Every row gives one point. Each table stands for the endless flat space through its points: a line for two points, a plane for three, and so on. The two share one point or none. Which?

First (2 x 3):
[[ 26  -9 -27]
 [ 10  -7  -7]]
Second (2 x 3):
[[ 23  14 -59]
 [ 35   0 -45]]
They share: no point

First (2 x 6):
[[-61   6  35  29  50 -16]
 [ -7  42  -1  -7  14  38]]
Second (2 x 6):
[[-13  48  17 -23   8 -14]
 [-21  40  19 -14  16  -5]]
They share: no point

First (2 x 9):
[[-54 -62  43  35 -20  19 -68 -19  -6]
 [-44 -53  40  31 -27  13 -58 -10   1]]
Second (2 x 9):
[[-50 -49  21  34 -66   3 -44  28  -4]
 [-23 -31  33  13 -39   0 -32   1  23]]
They share: no point

First (2 x 11):
[[  1  -3  -6  -8  33  19   2 -14  15  12  38]
 [ 10  27  15 -11  18   4 -31 -14  -6 -21  26]]
Second (2 x 11):
[[  4   7  -8 -18  21  10  -5 -23   6  -8  32]
 [  4   7 -26 -36   7   2   3 -41   2 -26  28]]
They share: [  4   7   1  -9  28  14  -9 -14   8   1  34]

First (2 x 14):
[[ -4  55   8  41 -20 -43  49  24  -8  46  35 -33  15  65]
 [-52  25 -22 -13  -2  -7  13 -18 -14  22 -19 -21 -45  11]]
Second (3 x 14):
[[-50  32 -11  15 -21 -18  24   1 -26  19  26 -25 -20  66]
 [-66  40 -15  17 -37   0   6   5 -36  29  46 -13 -14  86]
 [-11  22  -2  11  12 -53  59  -5  -1   9 -18 -47 -28  17]]
They share: [-28  40  -7  14 -11 -25  31   3 -11  34   8 -27 -15  38]

First (2 x 20):
[[ 12 -47  42 -55   5  45  40  -3 -18   8  27  36 -29  38  18  67 -13  45
  -54  24]
 [ 12 -38  40 -45   1  36  29  -5 -18   1  30  38 -28  36  23  56 -12  36
  -47  28]]
Second (2 x 20):
[[  5 -20  28 -23   2   8  24  -2 -28 -14  43  34 -20  14  33  40 -10  21
  -39  42]
 [  1 -26   8 -13  16   4  42  -2 -50 -14  59  18 -20  -8  23  50  -2  29
  -53  60]]
They share: no point

First (2 x 24):
[[ 28 -22  16   0 -12 -24  -1  46  60  -9  25   0 -53 -56  39 -23  -9 -11
   36  30  36 -31  19  49]
 [ 24  -6 -28 -44  24 -32  19  14  24   3  -7  40 -29 -28  -5 -11 -41 -11
   24  38  24 -35  35   9]]
Second (3 x 24):
[[ 15  24 -13  -5  42 -13  22  32  33  34   0  48 -28 -43  30 -30 -32  -2
   41  17  40 -40  12  47]
 [ 31 -22 -29 -16  10 -55  50  57  37  -1 -25   3 -44 -24  -4  -6 -12 -21
    5  34  69 -39  39  19]
 [ 24  -6 -31 -11  24 -46  49  56  36  13 -24  15 -37 -28   3 -12 -14 -17
   14  29  67 -43  30  29]]
They share: no point

First (3 x 24):
[[ 16  53 -19 -12  26 -60  49  39 -24   2  53  -7  12 -75 -43  31  14  15
  -75  14 -18  -4  47  61]
 [  3  18   8 -24  48  -2  54  24 -38 -48 -26 -47  -9   8 -25 -29   3  -8
  -13  14 -57  31  18 -15]
 [  6  32  -5 -28  37  -1  41  19 -39 -28 -12 -53   6  -1  -8 -27   3  21
  -18  14 -48  28  12   0]]
Second (2 x 24):
[[-12  35 -22 -31  21 -13  38  43 -34 -19   5 -35  18   3  -9  -2   4  16
  -49  19 -64  47  37  20]
 [-19  32 -25 -38  19 -15  32  51 -37 -17   6 -32  21  13  -2   3   0  12
  -55  26 -72  57  44  18]]
They share: no point

First (3 x 24):
[[-33 -16   5  13  32 -42 -11 -15 -59  32  27  17  -1   5  28  -2 -10  12
   12  23  -4  25 -16 -21]
 [ -2 -16  46 -41  31  -2 -40 -38 -23  20  35 -26   1   2  27  44  40  19
   67  -2 -55   6 -18 -14]
 [-55 -16   3  31  14 -22   7  -9 -61  26  11   3 -15   1  20  -4 -10  18
   -8  43   8   3 -32 -25]]
Second (4 x 24):
[[-13 -23  51 -17  12  15  -4 -46   0  35  32 -59 -49   4  -7  -2  -6  49
   42  25 -48 -24 -17 -26]
 [-45  15  27  -3  48 -15 -22 -48 -52   3  30  -7  -3  -8  33  24  22   3
   24  39 -54   6 -39   6]
 [-38  -5   5 -24  44 -12 -38 -17 -66  12  25  18  39  17  41  51  21  -1
   24  16 -22  37 -29  -7]
 [-55  22  20 -10  56  -4 -24 -51 -56  -1  31  -5   7   2  31  30  12   2
   14  47 -57  13 -43  12]]
They share: [-21 -16  29 -14  26 -12 -23 -27 -38  23  27 -13  -4   2  25  25  20  18
  39  14 -31   7 -22 -18]

First (3 x 24):
[[-26  -5 -38   0 -39  20 -41 -10 -34  -2 -11 -10  11  43  36   7 -46  17
   45 -14  -3  21  -4  -3]
 [-25   0 -38 -36 -76  62 -72 -32 -46  29 -43 -18   5  36  12   8 -26 -17
   90 -38  -5 -22  11 -34]
 [-22 -30 -38  -9 -70  44 -75 -17 -46  14 -40  -6   5  15   3   2 -11  16
   63 -20 -11   2  -7 -28]]
Second (2 x 24):
[[-20 -24 -33   8 -47  24 -49 -13 -44 -17 -15  -9  11  38  42  -3 -52  35
   26 -15 -12  39  -6   1]
 [-10 -42 -23   6 -67  44 -63 -29 -64 -37 -25 -15  11  42  60 -19 -74  49
    6 -29 -26  59   2   5]]
They share: [-25 -15 -38   9 -37  14 -42  -5 -34  -7 -10  -6  11  36  33   5 -41  28
  36  -8  -5  29 -10  -1]
